Each row of a before or after table is a point. The points were changed in one or more steps. Then noise was added and the rows were shuffled. The steps act on how far a point lies along the listed directions, d1 being the first. Name the steps. A step turns or swaps two directions, mirrors them in a line or flattens them onto one, adds a multiple of one to another, or multiplies one. Angles are multiples of 10 degrees, from the lower direction toward the higher: turns from -170 to 170, lines from 10 to 170 but not 90. Use the fewest steps. Two steps may share a direction if one is a turn and the other turns, adds or multiplies; they go together, in the order done. Otherwise the lowest direction goes first.

Directions:
(1): [ 0.21 -0.31]
(2): [-0.31 -0.21]
Before (9 x 2)
[[ 0.09  0.44]
 [ 0.34  0.11]
 [ 0.33  0.12]
 [ 0.01  0.21]
 [ 0.01  0.03]
 [-0.12 -0.48]
 [ 0.13  0.34]
 [ 0.09 -0.43]
 [-0.05  0.43]]
After (9 x 2)
[[-0.34 -0.05]
 [ 0.21  0.47]
 [-0.19 -0.31]
 [-0.03  0.47]
 [-0.37 -0.06]
 [-0.14 -0.41]
 [-0.05 -0.19]
 [-0.01 -0.04]
 [-0.05 -0.40]]
Steps: turn d1 and d2 by -170 degrees

Directions:
(1): [ 0.44 -0.12  0.20  0.18]
(2): [ 0.27  0.34 -0.27 -0.14]
(3): [ 0.11 -0.38 -0.23 -0.26]
Before (10 x 4)
[[ 0.01  0.37 -0.28  0.01]
 [ 0.50  0.03 -0.13 -0.17]
 [-0.04 -0.34  0.27 -0.01]
 [ 0.19 -0.28  0.49  0.39]
 [ 0.45 -0.12 -0.44  0.06]
 [-0.10  0.41 -0.07  0.04]
 [-0.01  0.12  0.20  0.19]
 [ 0.45 -0.05 -0.27 -0.08]
 [-0.05 -0.19 -0.19 -0.30]
 [-0.30 -0.54 -0.13 -0.15]]
After (10 x 4)
[[-0.18  0.07 -0.60 -0.09]
 [-0.13  0.38 -0.02 -0.06]
 [-0.33 -0.08  0.26  0.01]
 [-0.37 -0.57  0.17  0.01]
 [-0.42  0.38  0.15  0.27]
 [ 0.39  0.08 -0.25  0.02]
 [ 0.42 -0.04 -0.02  0.03]
 [-0.13  0.06 -0.44 -0.24]
 [ 0.10 -0.26  0.10  0.05]
 [-0.09  0.02 -0.35 -0.42]]
Steps: turn d1 and d3 by 120 degrees; turn d2 and d3 by 30 degrees

Directions:
(1): [ 0.03  0.00 -0.07  0.49  0.47  0.00  0.22 -0.19]
(2): [-0.09  0.06  0.09 -0.34  0.38 -0.02 -0.36 -0.38]
(3): [-0.41  0.33 -0.25  0.03  0.11  0.35 -0.11  0.26]
(4): [ 0.01 -0.45 -0.33  0.12 -0.16  0.33 -0.22 -0.22]
Before (13 x 8)
[[-0.22  0.26 -0.15  0.22  0.20  0.24 -0.12  0.01]
 [-0.13  0.30 -0.19  0.54  0.00  0.13  0.22  0.30]
 [-0.15 -0.05 -0.31  0.04 -0.25  0.33 -0.05  0.29]
 [ 0.01  0.01 -0.03 -0.12  0.01  0.08 -0.04  0.03]
 [-0.10 -0.16 -0.29  0.42  0.30  0.17 -0.12 -0.35]
 [ 0.26 -0.25 -0.17  0.19  0.32  0.12 -0.05 -0.37]
 [-0.06  0.15 -0.11  0.00  0.13  0.00 -0.16 -0.19]
 [ 0.03 -0.16 -0.12  0.22 -0.23  0.14  0.21  0.29]
 [-0.18  0.41 -0.04 -0.13 -0.04  0.06 -0.23  0.18]
 [-0.05  0.42 -0.20  0.51  0.31  0.02  0.32  0.34]
 [-0.08  0.30  0.00  0.02  0.39  0.06  0.09 -0.09]
 [ 0.27 -0.19 -0.06  0.01 -0.22 -0.04  0.06 -0.01]
 [-0.11  0.07  0.07  0.39  0.32  0.09  0.32 -0.09]]
After (13 x 8)
[[ 0.04  0.19  0.14 -0.07  0.58 -0.04 -0.04 -0.38]
 [ 0.23 -0.21 -0.04  0.18  0.16 -0.05 -0.16 -0.41]
 [ 0.30  0.05 -0.02  0.88 -0.44 -0.25  0.75  0.51]
 [ 0.25  0.06  0.24  0.13  0.19 -0.27  0.01 -0.23]
 [ 0.00  0.40  0.39 -0.32  0.16 -0.46 -0.04 -0.09]
 [ 0.05  0.06 -0.15  0.03 -0.40  0.12  0.12  0.34]
 [ 0.31  0.18 -0.08  0.81  0.01 -0.25  0.74  0.44]
 [ 0.03  0.15  0.04 -0.21  0.28 -0.18 -0.30 -0.37]
 [ 0.38 -0.35  0.01  0.26 -0.51 -0.14  0.41  0.27]
 [-0.08  0.25  0.25  0.24  0.11 -0.09  0.46  0.16]
 [ 0.23 -0.16 -0.06  0.46 -0.67  0.00  0.65  0.69]
 [ 0.10 -0.04 -0.03 -0.09  0.06  0.03 -0.04 -0.09]
 [ 0.00  0.45  0.22 -0.58  0.28 -0.15 -0.19  0.02]]
Steps: turn d1 and d4 by -110 degrees; turn d1 and d3 by -150 degrees; multiply d2 by 2.5

Directions:
(1): [-0.17  0.13 -0.14  0.02 -0.22 -0.31 -0.27 -0.05  0.13 -0.27  0.62]
(2): [-0.25  0.00 -0.04  0.21  0.16  0.07  0.08  0.75 -0.03  0.16  0.18]
(3): [-0.10  0.21  0.15 -0.22 -0.24  0.28 -0.29 -0.06  0.18  0.61  0.12]
(4): [ 0.14  0.02  0.00  0.28 -0.39  0.35  0.49 -0.03  0.34 -0.10  0.15]
Before (13 x 11)
[[ 0.31  0.11  0.08  0.22 -0.62  0.65  0.45 -0.61  0.52 -0.24  0.15]
 [ 0.36 -0.36  0.00 -0.01  0.05  0.19  0.30 -0.09  0.01 -0.02 -0.56]
 [-0.08  0.08 -0.14  0.03 -0.05  0.07 -0.27  0.21 -0.15  0.22  0.20]
 [ 0.08  0.03  0.10 -0.19 -0.08 -0.19 -0.47 -0.43 -0.12  0.02 -0.21]
 [-0.20  0.34  0.02  0.08 -0.25 -0.20 -0.42  0.28  0.15 -0.01  0.79]
 [ 0.02 -0.20  0.02  0.17  0.34 -0.06  0.03 -0.05  0.11 -0.23 -0.16]
 [ 0.04 -0.01  0.16 -0.11  0.35  0.51  0.08  0.41 -0.25  0.75 -0.47]
 [ 0.21 -0.04  0.00 -0.05 -0.22 -0.39 -0.12 -0.38  0.04 -0.22 -0.22]
 [-0.04 -0.06 -0.17  0.26 -0.10  0.02  0.12 -0.12  0.06 -0.08  0.03]
 [-0.02  0.04  0.05 -0.21  0.08  0.29 -0.10  0.05 -0.10  0.51 -0.01]
 [ 0.12 -0.15  0.01  0.07  0.39  0.04  0.26 -0.22 -0.20 -0.22 -0.42]
 [ 0.17 -0.30 -0.07  0.03  0.39 -0.57  0.24 -0.13 -0.40 -0.52 -0.41]
 [ 0.29 -0.12  0.21  0.11  0.08 -0.03  0.04 -0.37 -0.27 -0.01 -0.54]]
After (13 x 11)
[[-0.12 -0.29 -0.12  0.19  0.83 -0.26  0.01  0.56 -0.48 -0.59 -0.29]
 [-0.15  0.00  0.07 -0.01  0.20 -0.02 -0.35  0.00  0.16  0.23  0.12]
 [ 0.00 -0.01  0.15  0.32 -0.16  0.32  0.17  0.42  0.14  0.27 -0.06]
 [ 0.22 -0.06 -0.11  0.14 -0.24  0.19  0.11 -0.28  0.05 -0.09 -0.08]
 [-0.21  0.10  0.08  0.28 -0.09 -0.08 -0.19  0.48 -0.08  0.21  0.34]
 [-0.42  0.17  0.00 -0.05  0.10  0.03 -0.40  0.21  0.02  0.24  0.39]
 [ 0.57 -0.06  0.29  0.06  0.01  0.22  0.37 -0.45 -0.07 -0.13 -0.74]
 [-0.34  0.27  0.15 -0.32 -0.10 -0.02 -0.51  0.28  0.02  0.85  0.15]
 [ 0.01 -0.05 -0.19  0.16 -0.18  0.10  0.29 -0.13  0.05 -0.26  0.44]
 [-0.11 -0.01  0.09  0.10 -0.03 -0.01 -0.03  0.52  0.03  0.37 -0.24]
 [-0.20 -0.11 -0.20 -0.11 -0.01 -0.24 -0.38  0.46  0.02 -0.01  0.43]
 [-0.11 -0.05 -0.12  0.10  0.18 -0.09 -0.16 -0.06 -0.09  0.07 -0.18]
 [ 0.02  0.18 -0.25  0.15 -0.45 -0.17 -0.03 -0.18  0.22 -0.50  0.86]]
Steps: turn d1 and d2 by -160 degrees; turn d3 and d4 by 130 degrees

Directions:
(1): [ 0.44 -0.37  0.45  0.16 -0.32 -0.20  0.11  0.10  0.04 -0.01  0.27  0.25
 -0.18 -0.29]
(2): [-0.17  0.16  0.13  0.23  0.35 -0.26  0.17  0.19  0.11  0.38 -0.13  0.17
 -0.59  0.18]
(3): [ 0.14 -0.27  0.01 -0.35  0.33 -0.04 -0.30 -0.10 -0.16  0.03  0.49  0.15
 -0.07  0.50]
(4): [ 0.05  0.12 -0.08 -0.05  0.23 -0.16 -0.39  0.58  0.33 -0.29 -0.07  0.35
  0.21 -0.15]
(5): [ 0.28  0.17  0.11  0.49  0.40 -0.11 -0.31 -0.34 -0.36 -0.25 -0.11 -0.06
  0.01 -0.15]
(6): [ 0.44  0.12  0.02 -0.40  0.02  0.28 -0.15  0.19 -0.03 -0.10 -0.24 -0.36
 -0.50 -0.10]
Before (13 x 14)
[[-0.51 -0.05  0.18  0.59  0.08 -0.31  0.44 -0.23  0.00  0.47  0.02  0.36
   0.08  0.10]
 [-0.08  0.32  0.07  0.28 -0.25 -0.01  0.55  0.03  0.08  0.24 -0.43 -0.10
  -0.31 -0.33]
 [-0.26  0.19 -0.26 -0.66  0.35  0.27 -0.09  0.06  0.05  0.17 -0.10 -0.01
  -0.18  0.26]
 [-0.08  0.01 -0.09 -0.52 -0.08  0.14  0.00  0.07 -0.07  0.09 -0.14 -0.10
  -0.25  0.17]
 [-0.75  0.33 -0.55  0.18  0.59 -0.20 -0.27 -0.03  0.17  0.35  0.00  0.30
   0.33  0.53]
 [-0.33  0.06 -0.03  0.15  0.28 -0.12  0.01 -0.24 -0.09 -0.08 -0.24 -0.26
  -0.33 -0.07]
 [ 0.24 -0.09  0.15 -0.19  0.06  0.16 -0.36 -0.04 -0.37 -0.17  0.19  0.05
   0.14 -0.03]
 [ 0.30  0.01 -0.08 -0.20  0.29  0.00 -0.14 -0.08 -0.27 -0.17  0.18  0.05
  -0.09  0.17]
 [-0.10  0.65 -0.06  0.28  0.06  0.00 -0.01  0.20  0.29 -0.08 -0.69 -0.13
   0.42 -0.55]
 [ 0.24  0.09  0.23 -0.01  0.03  0.04 -0.08 -0.04 -0.12 -0.02 -0.18 -0.20
  -0.49 -0.02]
 [ 0.13 -0.10 -0.10 -0.54 -0.24  0.33 -0.20  0.12 -0.08 -0.27  0.14 -0.23
   0.58  0.10]
 [ 0.05 -0.07 -0.17 -0.38  0.34 -0.07 -0.51  0.62  0.25 -0.09  0.09  0.36
  -0.06 -0.01]
 [ 0.23 -0.02  0.30 -0.19  0.45 -0.05  0.12  0.01 -0.12  0.18  0.05 -0.10
  -0.53  0.32]]
After (13 x 14)
[[ 0.07 -0.12 -0.06 -0.62 -0.09  0.26 -0.01  0.07  0.09 -0.20  0.04 -0.26
   0.34  0.12]
 [-0.11 -0.03  0.12 -0.31  0.14  0.09  0.03  0.14 -0.20  0.33  0.13  0.11
  -0.36  0.23]
 [ 0.12  0.05 -0.04 -0.26  0.05  0.21 -0.29 -0.08 -0.09 -0.18 -0.07 -0.24
  -0.08  0.11]
 [ 0.01 -0.20 -0.01 -0.15  0.18 -0.12 -0.41 -0.03  0.00 -0.49  0.06 -0.01
   0.10 -0.16]
 [ 0.21  0.40 -0.14  0.32  0.17  0.01 -0.21 -0.25 -0.26 -0.39 -0.25 -0.10
   0.38 -0.33]
 [ 0.35 -0.46  0.23 -0.39 -0.59  0.25  0.29  0.04 -0.10  0.26  0.17 -0.17
  -0.51 -0.31]
 [ 0.04  0.12  0.03 -0.36 -0.25  0.06 -0.02  0.34  0.08 -0.09 -0.31  0.02
  -0.18 -0.23]
 [ 0.82  0.11  0.59  0.42  0.29 -0.19 -0.22 -0.27 -0.25 -0.13 -0.08 -0.06
  -0.14 -0.43]
 [ 0.36 -0.07  0.14 -0.51 -0.28  0.18  0.04  0.47  0.30 -0.09 -0.13  0.20
  -0.15 -0.51]
 [-0.44 -0.09 -0.18  0.34  0.01 -0.07 -0.07 -0.34 -0.07 -0.16  0.13  0.26
   1.05 -0.05]
 [ 0.01  0.12  0.34  0.04  0.09 -0.10  0.36  0.53  0.17  0.40 -0.23  0.05
  -0.55  0.09]
 [ 0.37 -0.49  0.17  0.03 -0.51 -0.19 -0.21  0.32  0.35 -0.09  0.48  0.51
   0.37 -0.35]
 [ 0.14 -0.08 -0.10 -0.45  0.04  0.03  0.10  0.16 -0.04  0.05  0.22  0.12
  -0.21  0.21]]
Steps: turn d1 and d4 by -130 degrees; add 0.5 times d1 to d6; multiply d2 by -1; turn d3 and d5 by -70 degrees
